Each row is a point. Two turns around zero, p and q, are shown by what they do to some points. Where does a point land after both, in the order given? Backwards means that the second turn is done in reverse. Each puzzle has new turns, and all numbers are rounded.
In the rows, 128 means zero.

Turn p:
[ 97 128 166] => [151 123 171]
[179 148 101] => [106 104  77]
[125 150 109] => [145 130 104]
[111  86 137] => [110 155 161]
Turn q:
[ 77  94 144] => [173  87 110]
[139 111 138] => [145 138 139]
[128 178 134] => [ 83 111 142]
[149 166 100] => [ 81 147 121]
[147  91 125] => [159 156 128]
Where do these land?
p, then q: [146  93 105] => [111  93 104]
p, then q: [146 172 177] => [188 160 138]
p, then q: [107 123  89] => [ 84 133 122]
q, then p backwards: [114 124 141] => [130 142 141]

Turn p:
[111 114 123 150] => [104 114 113 127]
[152 114 109 124] => [128 115 154 111]
[146 153 214 127] => [123 217 124 147]
[111 142  81 146] => [127  78 127 151]
[120 118 112  93] => [158 115 121 105]
Turn q:
[ 93 102 129 118] => [112 122 166 145]
[128 112  90 124] => [122 116 118 166]
[150 103 160  79] => [156  77 153 106]
[ 98 175 129 112] => [ 79 129 119  99]
[156 133 128 200] => [164 190 101 137]
[143 145 132 135] => [134 135 110 115]
Where do these land?
q, then p: [113 147 122 151] => [142 119 117 155]
p, then q: [142 182 126 135] => [156 175 119 117]
q, then p backwards: [125 108 100  69] => [114 133  70 161]
q, then p: [121  70 103  76] => [ 57 145 117  91]
p, then q: [140 113 127 158] => [108 135 156 124]
p, then q: [111 149 161 163] => [ 97 170 115 139]
p, then q: [144 128 157 144] => [102 144 126 107]

Turn p:
[146  94 113 153] => [ 97 133  92 126]
[118 127 155 174] => [ 93  90 137 114]
[143  93 142  90] => [119 181 136 117]
[111 135 106  85] => [160 154 138 158]
[121 191 123 138] => [172  82 137 127]
Turn q:
[166 110 166  95] => [136 131  87  77]
[147 136 171 153] => [177 111 116 117]
[108 153 135 128] => [144 151 137 143]
[ 79 112  95 127] => [ 95 139 177 139]
[140 129  74 138] => [ 90 108 123 163]
Where do these land?
p, then q: [144  85 112  98] => [137 151 123 179]
q, then p backwards: [105 121 135 156] => [107 152 144 118]
p, then q: [158 161 106  95] => [116 114  72 138]
q, then p: [133 118 169 135] => [144 161 118 108]
q, then p: [105 169 101 114] => [132  72 130 125]
p, then q: [152 159 103 133] => [ 96 106 102 127]
q, then p: [ 98  83 169 165] => [115 181 155  80]

Turn p:
[181 133  98 173 130 139] => [ 78 138  91  94 141 104]
[126 145 104  87 117  96] => [131  99 153 120  81 122]
[108 138 196 148 138 153] => [156 150  95 182 155 144]
[ 94 153 120  93 151 141] => [119  99 157 163 120 153]
[142  94 118 121 132 101] => [131 153 152 103 116 112]
[ 99 125 158 166 123 139] => [155 131 110 149 171 121]
[146 109 103 108 105 127] => [127 126 137  86 111 139]
Turn q:
[141 133 136 148  96 148] => [ 94 136 101 120 127 126]
[186 156 114 145  95 133] => [106 180  97 108 130  93]
[103 101 146 120 112  96] => [107 107 168 132 106 134]
[112 154 102 141 110 139] => [116 158 119 134 146 156]
[118 160 139 149 141 129] => [122 128 122 152 163 123]
[129 122 129  90 118 119] => [138 134 138 138  92 128]
[125  68 146 128 126 109] => [118  87 157  98 102 123]
[ 99 155 135  86 130 144] => [146 131 118 177 110 151]
[140 103 106 144 225 135] => [205  90 132  94 176 116]
Where do these land?
q, then p: [201 116 135 148 164 116] => [128 143 165 123  61  92]
q, then p: [137 107 125 111 132 161] => [120 121 131  90 118 143]
p, then q backwards: [133 154 157  91  96 107] => [130 110 133  70 134 152]
p, then q: [ 81 143 126 142 150 149] => [135  85 128 108 162 121]
q, then p: [ 93 132  98 122 118 106] => [129 132  95 157 140 154]
q, then p: [ 88  96 116 161 137 108] => [140 165 141 156 140 170]
p, then q: [163 149 139 122  98 149] => [137 159 116 108 113 165]

Turn p:
[159 128 130 145 147 115 148 109] => [122  90 137 134 125 118  99 131]
[179 144 117 139 111 124 143 126] => [116 106 132 161 102 111 110 103]
[ 78 135  85 132 156 167 102 159] => [192 155 142  87 131 133 164 109]
[ 72 122 179 113 111 153 127 172] => [112 189 125 115 189 146 151 117]
[ 87  87 149  89 126 158  93 168] => [140 159  96 119 176 164 185 126]
[124 122 140 119  83 125 157 104] => [ 88 149 109 131 111 145 101 126]
[156 139 110 140 128  95 153 120] => [108  99 153 136  98 120 113 127]
[122 159 101 118 165 109  69 128] => [178 125 148 136 112 102 166 169]
[154 170  95 135 174 140 104  96] => [194 105 144 145 103 102 107 147]
[138 100 155 157  98 113 135 111] => [ 81 117  98 117 133 109 113 127]
[137 102 148 121 110 110 176 113] => [ 78 114 123 126 130 157  99 127]
Turn q:
[123 125 109 156  99 105  95 156] => [180 117 140 148 149 116 128 105]
[120 151 156 154 156 118  94  85] => [107  91  76 145 127  96 123 123]
[125 127  96 141 123 104 138  97] => [138 105 118 100 123 132 156 105]
[137 101  80 136 150 133 173 123] => [131 144 148  91  79 134 160 112]
[ 81 145 157 123 152 145 168 114] => [ 69 148 119 133 137 115 166 146]
[122 170  78 116 105 166 143 132] => [106 114 170 147 124 177 147  96]
[104  95  81 100 171 100  90 119] => [170  84 126 127  87 125 164 174]
[140 123 143 115 109 160 116 102] => [118 135  99 138 128 164 108 128]
[163 136 180 140 106 146  97 172] => [136 154 132 163 154 114  57 125]
[118  95 149 116 115  99 160 167] => [149 171 149 101 156 110 134 155]
[176 141 180 112 121 132 135 141] => [104 145 130 114 147 124  63 138]
Where do these land?
q, then p: [137 114 146 137 155 132 132  92] => [126 145 131 118  88 142 151 126]
q, then p backwards: [138 150 145 137 143 120 123 188] => [140 184 150 152 143 115 138 131]
q, then p: [145 170 130 138 113 103 143 118] => [139 117 113 112 141 152 127 171]
p, then q: [153 122 133 127 130 102  57 132] => [152 152 166  83 128  97 149 106]
p, then q: [113 112 136 122 115 109 137  95] => [142 129 153 158 135 142 141 141]
q, then p: [148 122 125 152 147 101 143 211] => [ 82 123 142 177 153  90 129 177]
q, then p backwards: [143 121 114  97 137 144 141  96] => [113  99 106 111 118 110 147 109]
q, then p: [ 33 132 116 116 130 110 140 109] => [108 103 185  93 143 170  95  88]
p, then q: [157 117  88 142  97 225 139 111] => [146  66  88 111  96 191 115  78]
q, then p: [112 120 147 112 113 134 127 127] => [150 127 149 125 135 125 131 113]

Turn p:
[111 116 123 159 108 129  68 105] => [140 191 101 126 158 122 116 127]
[149 106 106 143 135 151 122 114] => [131 159 136 124 108 156 124 113]
[112 148  89 108 113 140  96 102] => [106 151 111 117 140 146  86 158]
[183 173 161 109 137  95 166 115] => [115  63 106 111  88  97 115  90]
[119 137 142 137 139 159 121 162] => [142 135 168 113 132 109 135 142]
[ 85  94 142 153  92 169 144 131] => [102 170 167 169 150 118 156 131]
[ 87 121  96 175 120 135 129 138] => [111 160 141 113 171 150 161 132]
[134 115  96 127  89 123  92 139] => [124 168  96 123 118 134 137 164]
[153 140 160  83 174  93 159 119] => [152  50 120 140 108 126 106 106]
[146 130 165  85 172  85 183 155] => [154  32 133 145 107 122 144 117]
Turn q:
[137 123  88 116 105  97 180 119] => [135  61 108 155 135 145 135 136]
[ 95 101 146 162 143 130  88 146] => [126 176 133 104 106 156  93 132]
[163 126 108  71 160  84 151  98] => [ 92  87 150 168 169 126 154 171]
[172  84 114  99 124 113 147  95] => [115  95 126 155 113 123 161 185]
[145 108 106  80 126  86 152 138] => [129  85 154 177 138 142 131 155]
[107 130 137 142 153 149 144 119] => [ 95 129 118 110 120 119 112 112]
[101 135 112 130 118 147  90 117] => [152 141 129  92 139 114 104 140]
[139 151 117 181 122 124 110 141] => [148 160  87 123 143 149 131 110]
[100 173 203 153 102 165 109 139] => [142 170 151  74 107 115 148  56]
[122 150 149 146 127 185 110 168] => [145 175 123 123 110  92 111  83]
Where do these land?
p, then q: [160 152 167 139 164 138 122 107] => [132 130 149 108 139 135 170 176]
q, then p: [175 172  83  71 114 128 119 117] => [178  88 121 110 119 155 174  79]
q, then p: [110 104 145 159  92  59  94 135] => [113 147 193 122  72 102 103 138]
q, then p backwards: [ 88  94  96 115 174 130 154 139] => [120 163 122  72 121 146 138  84]
q, then p: [168  92 129 162  85 153 129 156] => [ 72 150 102  98  91 126 156 128]
p, then q backwards: [104 151 123 128 114 137 154 159] => [134 126 139  96 143 118 130  89]
p, then q: [133 146 115 164 109 138 173 107] => [107  93 147  80 125 124 110 121]
p, then q: [ 90 104 133 119 154 140  86 131] => [114 181 115 155 144 117 146 117]
p, then q: [125 137 161  93 146 128 121 100] => [138 165 121 118 127 152 134 165]

Turn p:
[158 103 128  91 152 177 118 177  92] => [ 91  96  94 141 144 153 112 195 111]
[136 107 131 101 148 141 156  85 106] => [136 101 150 127 152 134 147 134  76]
[113 139 111 136  79 103 140 143 113] => [124 175 130 150 127 144 156 118 150]
[145 136 157  97 158 106 140 104 164] => [128  78 145  94 136 100 150 112 134]
[136  95 111 180 119 156 157 186 116] => [154 166 101 117 101 174 117 186 135]
[123 149  79  98 125 110  90 119 159] => [108 142 157 139 166  84 105 121 161]
[136 113 118 174  71 132  89 166 152] => [151 176  76 132 134 143  97 120 178]
[ 77 131 134  98 153 122 106 111 122] => [ 95 105 168 140 127 135 103  98 119]
[111 130 123  90 131 104 103 106 147] => [111 110 157 133 157 113 121  98 145]
[148 169 152 170 108 148 181 102 153] => [152 160 103  77  97  99 167 111  98]
[125 137 165 172 164 109 129 110  85] => [157  99 128 157  67 129 133 114 102]
Turn q:
[142  70 116 165 147 105 139 112 171] => [168 153 160 168 108 126  94 135  86]
[170 146 103  96 150 140 102 101 141] => [136 133 138  83 145 134 141 180 105]
[159 142 129 129  90 128 140 153  98] => [ 97 104 129 145 167 104 147 121 130]
[100 130 172 102 137 127 173 102 147] => [103 120 144 110  74 117  89 128 155]
[136 154  97 110 156 120 161 125  85] => [ 95 134 126 141 113 129 174 171 145]
[114 107 114  86 158 146  81 176 112] => [125 175 143  95 153 176 165  99 136]
[104 156 103 116  71 150 114 163  84] => [111 114  94 135 188 134 153 110 182]
[106 145 167 120 149 163 145 114 104] => [119 125 122  95  88 101 145 113 160]
[101 153 155 153 152 118 112 148 171] => [152  94 120 118  93 167 120  97 112]
[166 126 103 156 120 129 138  94 160] => [163 111 140 144 135 106 111 170 102]
[111  79 148 173  79  82 103 120 134] => [138 146  94 173 145 115  70  85  95]
Where do these land?
q, then p: [134 130 133 156  81 117  87 119 104] => [151 124 173 162 127 101 112 156 123]
q, then p backwards: [137 131 151 146 147 106 179 131 115] => [116 172 137 125 158 112 123 133  93]
p, then q: [133 108 143 156 129 135  85 133 171] => [151 147 130  99 161 149 113 157  97]
q, then p: [ 76 134 146  67 135 123 135 150 112] => [ 87 152 144  82 149 121 100  88 115]
p, then q: [141 165  88 159 132 154  83 136 105] => [136 105  73 157 152 161 143 120  98]
q, then p: [114 151 126 131 141 132  87  80 111] => [103 152 143 145 159 108 141 168 146]
q, then p: [145 112 129 109 130 114  84 139 102] => [ 98 125 158 141 109 111 134 137  95]
p, then q: [111 110  76 134 135 125 149 137 125] => [118  91 134 102 122 131 149  93 118]
p, then q: [143 112 141 142 129 164 204 119 109] => [ 78 127 153 132 151 102 176 131 170]
p, then q backwards: [144 110 130  73 131 120 220 134 129] => [185 174  94  89 173 153 113 161 116]
p, then q: [132 147 145 136 119 119  94 132 224] => [121 146 133  89 132 178  68 179 102]
